Each row of a before or after table is a point. One or more steps were done to the points. Then noise was added and the rows were shuffled. The steps act on how far a point lies along the listed directions, d1 being the first. What was done? A step turns or swaps two directions, mirrors them in a line or flattens them onto one, adds a multiple of one to another, or multiplies one. Angles are multiples of 10 degrees, from the lower direction toward the higher: turns from -170 to 170, lines from 10 to 170 but not 90. Use the fewest steps. Two steps may share a direction if one is a turn and the other turns, adds or multiplies; they go together, in the order done. Otherwise the lowest direction goes first.

Directions:
(1): [-44  13  28]
(2): [  9  52 -10]
(3): [-30  -4 -45]
Before (13 x 3):
[[ 42  60  21]
 [ -9  44  40]
 [ 23 -32 -74]
 [ -5  24  16]
 [-45  -8  42]
 [-21  32  22]
 [  1 -17  -5]
 [  7  54 -45]
 [ 74 -22 -43]
 [  8  23  -2]
 [ 19  17   7]
 [  2  59  -2]
 [ -1   8 -22]]
After (13 x 3):
[[ 22 -12   0]
 [ 10  36   2]
 [ -7 -14   2]
 [ 20   1  -6]
 [ 21 -85  -3]
 [-21  55  23]
 [ 20 -10 -50]
 [-17 -67 -43]
 [ 36  26 -13]
 [ 15  20   0]
 [ 24  43  20]
 [ 59   3  13]
 [ -5  -6 -27]]
Steps: multiply d2 by 0.7; turn d1 and d2 by 60 degrees

Directions:
(1): [  4  16  54 -17 -10 -61 -21  11]
(2): [  5 -52  -7  41  -3  -7 -51  25]
(3): [-79  -4   1  17  28 -18   4 -13]
(4): [ 11 -10 -22  -5  35 -30  41  57]
(5): [-35 -22   2 -32 -59  14  12  35]
(6): [ -4 -16  26 -48  47  37 -28  14]
Before (11 x 8):
[[  7 -28  -8 -38  -6  23  21  38]
 [-50  19   2  19   3 -37  11   0]
 [  6   9 -23 -16  -5  25  40   6]
 [-20 -46 -12  47  11  48 -41 -13]
 [ 12 -31  -5  28   1  11 -42 -25]
 [-17  -4  17 -38 -14  40  28  17]
 [-37  -1  11  30  11 -39 -10 -35]
 [-12 -33 -15  35 -36   7 -44 -18]
 [  3  -6 -11 -34   3  -7  20  25]
 [  4   8  10 -36   3  26   8  16]
 [-14 -34 -12  40   6  24 -42   0]]
After, 11 rows:
[[  0 -38 -34   5 -11 -47  58  74]
 [ 20   7   4 -43  37  29   5  28]
 [ 15  10  55   6 -36 -15 -67 -20]
 [ -8 -35 -36  20  16   0  19  42]
 [ -4 -24 -17  20 -46  26  26  21]
 [  0  10  51  11 -35 -13 -66 -74]
 [ 25  11  35 -36  16  33 -37 -45]
 [  2   2 -30  21 -28   7  27  14]
 [ 24  -4  71  22 -55  -5 -94 -44]
 [  5 -19 -47 -11  21 -33  58  67]
 [-27   7  66 -17 -53  15 -96 -71]]
Steps: turn d1 and d2 by -90 degrees; turn d3 and d6 by 140 degrees; multiply d4 by 3

Directions:
(1): [ 47 -47   5 -18  14 -18  43  30  14 -12  52 -25]
(2): [ 19 -20  46  22 -47  16  23  19  39  14 -29  47]
(3): [ -1  20  35  -7   2  30 -10 -51  62   8  26 -41]
Before, 9 rows:
[[  4  -4 -11  12  21 -19  13   9 -12   3  15 -20]
 [ 32 -35 -15  16 -24 -10  35  43 -10  -6 -30  43]
 [-38  34  -8 -12  -9   3 -24 -24   5 -11 -20  17]
 [  6 -12   7   3   3  -2  -1   1 -10   5  -4  18]
 [ 45 -29  22  -6  13  -1  19  32  22  -2  37 -24]
 [ 16 -34 -28  -4  -2 -32  31  57 -57 -24 -24  38]
 [ -2 -15   3  19 -28  -5   4  35 -28  10 -55  44]
 [-12  29 -10   3   3  19 -11 -36   5   5  -4 -20]
 [ 27 -53  11  23 -44 -23  50  70 -14   4   0  55]]
After:
[[   5   -4   17   10  -10    3   -5   -7    7   11  -10   25]
 [   8   -9  -43  -10   32  -14   12   11  -37  -13   20  -25]
 [  -5   -9   47   40  -68   24    3   17   17   28  -83   74]
 [  19    4   46   10    1   32  -10  -12   55   11   18  -27]
 [ -43   49   15   10  -22   31  -31  -43    9    5  -61   24]
 [ -11    4  105   65 -112   53   12  -12   95   46  -66   86]
 [   6    6   50   42  -72   45   10  -14   62   22  -76   67]
 [ -10   -6  -35  -22    4  -31    6   26  -30  -24    1   20]
 [ -14   24  -13    6   30   -9  -11  -24   -8    4   20  -42]]
Steps: swap d1 and d3; multiply d2 by 2.5
